Rows are points. Each copy is the shape, with its points in the same order, turned, moved and blurred by noise. Say if it was mirrored as well.
In the rows, 128 means zero.

Shape (9 x 3):
[[ 45 176 144]
 [159 129 152]
 [161 103 144]
 [211  80 145]
 [194 123 142]
 [120 102 140]
 [139  88 105]
 [ 52 101  73]
 [ 77  66 121]]
Copy 1 (9 x 3):
[[174  39 138]
 [168 156 151]
 [141 169 161]
 [141 225 160]
 [157 192 134]
 [130 128 169]
 [ 99 160 147]
 [ 64  73 139]
 [ 87 102 186]]
Copy 1 is: mirrored
Copy 2 (9 x 3):
[[ 34 136 145]
 [159 120 137]
 [167 115 116]
 [225 111 107]
 [189 109 142]
 [127 113  93]
 [153  68  97]
 [ 54  54  77]
 [ 98  99  64]]
Copy 2 is: mirrored
Copy 3 (9 x 3):
[[233 136 177]
 [119 107 170]
 [110  97 147]
 [ 56  80 141]
 [ 79 112 167]
 [152  94 135]
 [127 113 102]
 [210 136  80]
 [179  83  89]]
Copy 3 is: mirrored

Shape (10 x 6):
[[230 149  77 100 136 136]
 [132 150 140 174 165 131]
 [107 110 119 138 104 128]
 [145 139 145 103 120 125]
 [137 121 141 114 115 120]
 [110 133 127 111 151 126]
 [108 132 147 135 102 133]
 [107 112 141 101 119 161]
 [116 135 132 115 117 123]
 [113 151 111  97 118 154]]
Copy 1 (10 x 6):
[[205 101 104  56 137 184]
 [151 175 100 143 147 116]
 [102 114 130 132 117 121]
 [131 119 125  84 159 118]
 [120 118 125  93 135 112]
 [111 122  92 120 163 125]
 [105 133 145 123 144 111]
 [ 75 131 126  97 147 136]
 [113 112 127 113 149 118]
 [107 110 129 110 172 158]]
Copy 1 is: mirrored
Copy 2 (10 x 6):
[[163 131   7 105  92 130]
 [165 153 115 152 167 142]
 [120 135 142 143 102 134]
 [127 140 107  93 124 128]
 [134 133 122 103 114 124]
 [118 113 119 123 144 144]
 [116 157 142 124 120 129]
 [105 134 136 102 112 168]
 [113 133 125 118 125 128]
 [ 86 138  98 118 124 152]]
Copy 2 is: only turned
Copy 3 (10 x 6):
[[193  87  11 115 132 116]
 [152 144 119 169 162 111]
 [103 107 118 144 114 140]
 [159 105 117 110 132 133]
 [143  89 127 117 130 137]
 [127 137 117 110 163 146]
 [135 119 144 133 111 137]
 [129 119 130 119 131 187]
 [139 121 124 112 130 135]
 [142 142  96 104 114 161]]
Copy 3 is: only turned

Shape (14 x 8):
[[115  77  69 185  92 162 129 140]
 [200 102 173 128 186 109 179 148]
 [142 173 110 113 128 131 137  78]
 [118 136 140 104 131 119 114 180]
 [131  74 194 176 160  88 122 110]
 [187  99  88 142 161 104  51  82]
 [195 186  93  75 182 152 109 184]
 [121 171 201 159  99 155 115 126]
 [111 159 160 186 158  71 143 107]
 [208 194  93 110  93  65 153 129]
 [161 133 113 163 141 123  91 124]
 [108 170  99 182  81  61 173 141]
 [170 166  98 102  84 129 137 166]
 [148  90 145 121 121  72 182  94]]
Copy 1 (14 x 8):
[[157  68 155 169 161 115 155  90]
 [122 138  39  92 135 175  96 123]
 [159 129 155  66  73 140 138 108]
 [119 162 156 102 158 105 111 154]
 [ 68 145 109 134 114 164  63  87]
 [130  58 152  58 132 129  59  58]
 [190 143 111   7 195 108 121 139]
 [155 201 175 139 115 190  90 129]
 [117 188 120 114  79 121  99  64]
 [210 126 110  68  64  78  87 151]
 [155 118 149 101 127 131  86  72]
 [167 157 117 159  51  56 118 110]
 [201 122 139  96 125  99 115 176]
 [ 96 112  89 121  50 125 107 140]]
Copy 1 is: mirrored
Copy 2 (14 x 8):
[[120  96  93 157 134  95  37 141]
 [156  94  95 129 163 145 207 132]
 [125 136 152  87 101 128 115  72]
 [ 81 137 126 100 130 125 136 174]
 [124 140 144 181 217 120 157 135]
 [210 135 180 105 165 142  85 150]
 [148 135  98  23  90 181 145 166]
 [ 81 197 122 171 113 148 138 108]
 [112 179 120 126 190  89 152  81]
 [168 148 138  68  67  59 166 117]
 [159 159 122 122 146 126 102 139]
 [102 162 106 112 125  17 121 103]
 [119 131 119  90  60  99 129 154]
 [126  83 161 138 149  82 172 109]]
Copy 2 is: only turned
Copy 3 (14 x 8):
[[100 159  45 184 142 156 123 153]
 [176  57 143 103 194 140 104 123]
 [134 153 122  84 114 166 162  89]
 [118 163 144  99 157 116 127 182]
 [127 117 124 138 171  83  74  68]
 [147 153  39  56 118 132  86  94]
 [184 148 137  33 161 196 127 194]
 [164 185 178 163 111 129 122 104]
 [140 154 134 118 187 101 161  52]
 [200 109 118  68 104 117 214 140]
 [166 163  89 106 143 143 109 120]
 [148 161 114 147 167 100 238 114]
 [156 145 120 106 116 155 174 184]
 [105  75 127 115 140 113 157  96]]
Copy 3 is: only turned
Copy 4 (14 x 8):
[[197 119  77 139  95 182 130  82]
 [157  53 159 131 180  89  99 163]
 [120 168 158 140 144 112 137  98]
 [122 115 102  96 113 116 156 163]
 [112  49 118 133  98  95  59 112]
 [120 158 105  91 163 152  33 100]
 [124 158 116  98 224 134 163 191]
 [ 81 114 136 186  80 135 141 150]
 [111 111 104 172 109  48 102 107]
 [179 209 161 138 143  77 110 177]
 [129 140  97 139 141 139  89 125]
 [188 165  94 170  74  56 136 122]
 [170 175 134 122 126 136 157 177]
 [172  98 175 112 104  72  98 106]]
Copy 4 is: only turned

Shape (15 x 11):
[[124  65 133 177 164 161 175 154 164 101  78]
 [ 95 161 145  82 129 164 113 177 166 132 139]
 [139  56 186 171 170 129 122 132 181 168 145]
 [180 121  49 142 108 109 116  70 141  98 190]
 [112  88 172 155 162  93 191 117 147 171 120]
 [132 124 116 155 122 119  67  20  80 124 179]
 [110 105 165  59 124 138 163 173 113 130  91]
 [ 88 129 117  94  74 131 147 144 164 139  74]
 [138 175  94 110  77 147  94  75 115 164 164]
 [153  81 178 145 196  83 136 168 141 157  71]
 [189  73  93 149  52 134  93 130  84 125 151]
 [213 121 101 157 107 155 140  34 101 136 162]
 [160 134 149 142 127 125 102  68 160 132 111]
 [123 129 156  83  60 135 145 156 166  75 127]
 [151 104 168 218 149 112 169 173 139 115 111]]
Copy 1 (15 x 11):
[[164 120 161 200 114  92 168 131 125  79 190]
 [ 97 118 173  97 144  85 123 147 117 136 100]
 [119 109 108 211 190 119 115 141  90 106 175]
 [150 106 117 151 121 233 116 186 204 110 107]
 [176 131  90 195 165  84 138 159 122 152 173]
 [124 134  44 110 130 229  95 115 177 133 147]
 [153  83 140  95 130  38 118 161 139 134 167]
 [175 130 148  87  98  91 136 194  94 126 133]
 [159 130 114  66 149 198  97 147 147 142  93]
 [156  52  87 204 144  61 140 122  94 118 153]
 [164  41 130  96 143 218 131 171 155 102 182]
 [206 113 116 147 150 226  71 123 196 116 144]
 [157 120 103 160 112 160  76 130 114 125 126]
 [124 100 189 103  86 110  97 197 130 155 157]
 [164  80 152 214 135 125 178 119 114 157 184]]
Copy 1 is: mirrored
Copy 2 (15 x 11):
[[135  66 125  96 136 144 111  96 218  53 157]
 [143 132  86  80 166  64 135 160 130 106 126]
 [145  96 143 137 159 101  90  61 213 141 161]
 [119 119  65 150 143 206  98  66 107 142  59]
 [111  84 141 144 115  82  90  49 164  94 172]
 [ 39 157 137 151 187 176 114  65 116 156  63]
 [149 126 153  68 117  90  96 143 118  63 158]
 [120 154  86  70  83  98 146 113 146  75 130]
 [105 166  90 123 155 151 169  93  72 149  90]
 [142  59 190 122  93  93  94 112 201 118 147]
 [147 178 134 132 136 238 108 115 123 133 139]
 [128 123 142 158 168 213 146  37  89 111  93]
 [117 134 147 131 140 125 151  65 158 112  67]
 [180 178  92 109 128 113 107 138 134  45 103]
 [139  81 136 191 126 134 118 115 205  78 169]]
Copy 2 is: only turned
Copy 3 (15 x 11):
[[148 170  71 195 163 115 140 145 142  87 146]
 [ 96 137 146  85 166 175 134 134 160 125 101]
 [151  97  80 151 161 116  85 204 147 130 154]
 [ 68 147 107 123  54  49 108 105 127 200 129]
 [126 113 134 188 170  90  65 170 115  94 143]
 [ 94  51 120 169  63 104 105  95 107 222 114]
 [ 97 118 172 131 175 135 181 152 116  72 130]
 [ 84 126 132 116 125 129 136 110 144  44  87]
 [ 61 103 154 116  48 144 100 120 119 169  81]
 [192 117 111 140 186 100 117 175  73  87 150]
 [127 111 139 133  19  81 173 154 140 146 145]
 [ 61 123 108 176  31 110 108 144  79 184 159]
 [102  90  84 124 102 134  93 114  97 138 147]
 [ 75 127 151  98 126 129 151 102 176  80 167]
 [191 161 121 176 132 115  90 142 137 104 186]]
Copy 3 is: mirrored
Copy 4 (15 x 11):
[[135 157 117 188 173  98 114 137 201 136 129]
 [141 177 174  71 135 110 136 125 121  88 161]
 [104 123 113 120 102 129  94 111 200 185 154]
 [147 120  34 135 169 151 188  58  74 137 153]
 [ 67 115 129 162 102 139 129 116 185 126 109]
 [141 115  19 134  90 173 110 108  40 123 146]
 [137 133 182 109 139  91 109 113 142  72  77]
 [166 163 136 101 130 131 173 131 164  58  95]
 [128 152  54  59 131 162 160 114  60  94 125]
 [ 96 132 140 157  83  51 123 115 181 165 101]
 [187 102  63  93 176 134 144 113  86 177  78]
 [ 96 144   7 127 173 160 116  67  78 141 101]
 [134 181  62 123  95 137 128  79 128 129 123]
 [188 175 172 111 158 156 146  80 127 100 101]
 [103 166 142 189 142 123 136 144 160 200 104]]
Copy 4 is: only turned
